Each row is a point. A path goes straight from each point to the next, and from the last back to the first. The post is the endless flat space through its rows: a point in 2 columns, a line in 3, a plane in 4, and so on, so that a path can go around it. How many times does the path go around the post? Going back the other way cancels.

Post (1 x 2):
[[ 4 -6]]
Path:
[[-42 -30]
 [ -9 -45]
 [-29 -29]
 [-43  -4]
 [-25 -40]
 [ 32 -41]
 [ 37   0]
 [ 14   5]
 [-11  15]
 [-36 -14]
 [-16 -27]
 [ 35 -40]
 [ 44 -15]
 [ 21  21]
 [-32  35]
 [-43  -9]
 [-19 -39]
 [ 32 -42]
 [ 51   2]
 [ 24  17]
 [ -9   5]
 [-34 -19]
 [-16 -44]
 [ 25 -36]
 [ 60  10]
 [ 18  51]
 [-21  37]
 [-24  -7]
 [ -9 -45]
 [ 24 -34]
 [ 43   1]
 [ 12  26]
 [-11   5]]
Times around: 5

Post, 5 rows:
[[-27  -2   9 -21   4 -18]
 [-29 -19   9 -30   0   1]
 [-21   1 -14   3  -4  -1]
 [ 27  -4 -16  14 -25   4]
 [ 17   7  -2   8  13   2]]
Path, 30 rows:
[[ -2  -5   5 -35  -6 -60]
 [-30  -6 -18 -16 -16  16]
 [-10  44  -9  26 -33 -28]
 [ -4   2 -12  16 -14   5]
 [  7  -3  18   1  20 -16]
 [-48 -16   8 -44  27 -30]
 [ 37  12 -41  27   4  20]
 [-42   8   6 -37 -15 -24]
 [  1   4  14  -9  -1   3]
 [-13 -35  11 -11 -17  23]
 [-41  -6  21 -25   1  -1]
 [ -6  21  13  -8  -2  -4]
 [  9  19 -29  17  36  28]
 [-10 -19   4 -39  12 -25]
 [-49 -47   4 -32  -7  14]
 [-34 -19  38 -38  33   1]
 [-48   6  14 -24 -15 -41]
 [ -5 -12   7  -7  12  26]
 [ 32  -7  -1  30  29   3]
 [  8 -22 -27   2 -16 -17]
 [ 17  -2 -31  10 -16  10]
 [-13  17  -4 -11  -8  -6]
 [ -9   2   0   4 -17  19]
 [ 31   2  -8  26  27  35]
 [ 12 -10   1  29   5  16]
 [-28 -12  13 -13 -25   5]
 [-13  -1 -13 -16 -38   7]
 [-53   4   1 -30  18 -17]
 [  6  -9 -18   1 -17 -21]
 [-34 -27 -17  -7 -30 -10]]
Times around: 1

Post:
[[ 25  -4  12   9   6   3   5   8 -10 -15   6]
 [ -9 -18   8 -35  -1 -21 -14   4   5  -2  11]
 [  0 -12   0   7  -5  -2  16  -5  -6  15 -10]
 [-27  -8  -4  -6  -8  24  33  14 -17   1 -10]
 [ -2 -10  -5  -4  -5 -14   4  11  -1  -4 -11]
 [ 10 -18 -13  11 -17   0  -5  -3  -6  10 -16]
 [ -3  10 -21  -3  16  17   7 -13  24   5   6]
 [ -8 -10  12 -23  -4  -9 -12   9  17   7   2]
 [ 14  -9 -10   2   2  11  21  -4  -5  10 -18]
 [ -2  26   2  -5  15   9   3  -6   4  -8   3]]
Path (25 x 11):
[[ 28  11   7 -18   5   0  -1 -15  -9   1   5]
 [-20   9 -17 -20   8  17  26  21  -7   3 -13]
 [ 13  -6 -19  22   8  29  34   0 -10   3 -18]
 [-15   0  21 -27   9   8   8 -32  -6  10   5]
 [-12  -8 -18 -15 -11  -1   2  13  11 -13  -3]
 [  9   4  -8  -3  -8  13  13   4  12  19 -28]
 [ 10  11  -2  -3  10 -14   1  17 -11  -1 -18]
 [ -1 -13  -1  -9   2   5   4  -2   2   9  -6]
 [ 32  -5  27 -21  -5   5 -46  -5  -5 -34  24]
 [ -7  -5 -17 -23  11  18  30 -28 -33  -5  14]
 [ 19 -39   4  20 -11  -6  29 -16   9  60 -12]
 [-13  -4 -25 -10  -2  10   0  -1 -24 -14  -1]
 [  9 -10  14 -23  12   3 -14  11  -2 -18   2]
 [  8   3  -6  -3   8  -4   3 -40   6  -1   8]
 [-22  12  -5  -2 -14   6   6  20 -14 -21  -7]
 [  2  -4  13  -6  -1 -15   5   9  18   8   8]
 [-12   5   5   6  12   3  27  13   1 -24  19]
 [-18  28 -16  -3  17 -15  19  21  10 -24 -39]
 [ 14 -18  -1  -7  -4  -8 -30  18  13  -7   3]
 [-28   8 -15 -24   9 -16  13  12 -10 -11   4]
 [ 15   1   3   3 -12   3  -6   8 -13 -10  -9]
 [ -7   9   8  10   0 -10   9 -16  -8  -8  -5]
 [ -7  10  11  -7   9  -3  -5  -8  -1  -1   6]
 [ 19 -14  12   6  -8  14 -27  10   2  12  -4]
 [ 14 -22  -8  15 -27   7  18  12  -3  28 -24]]
Times around: 1
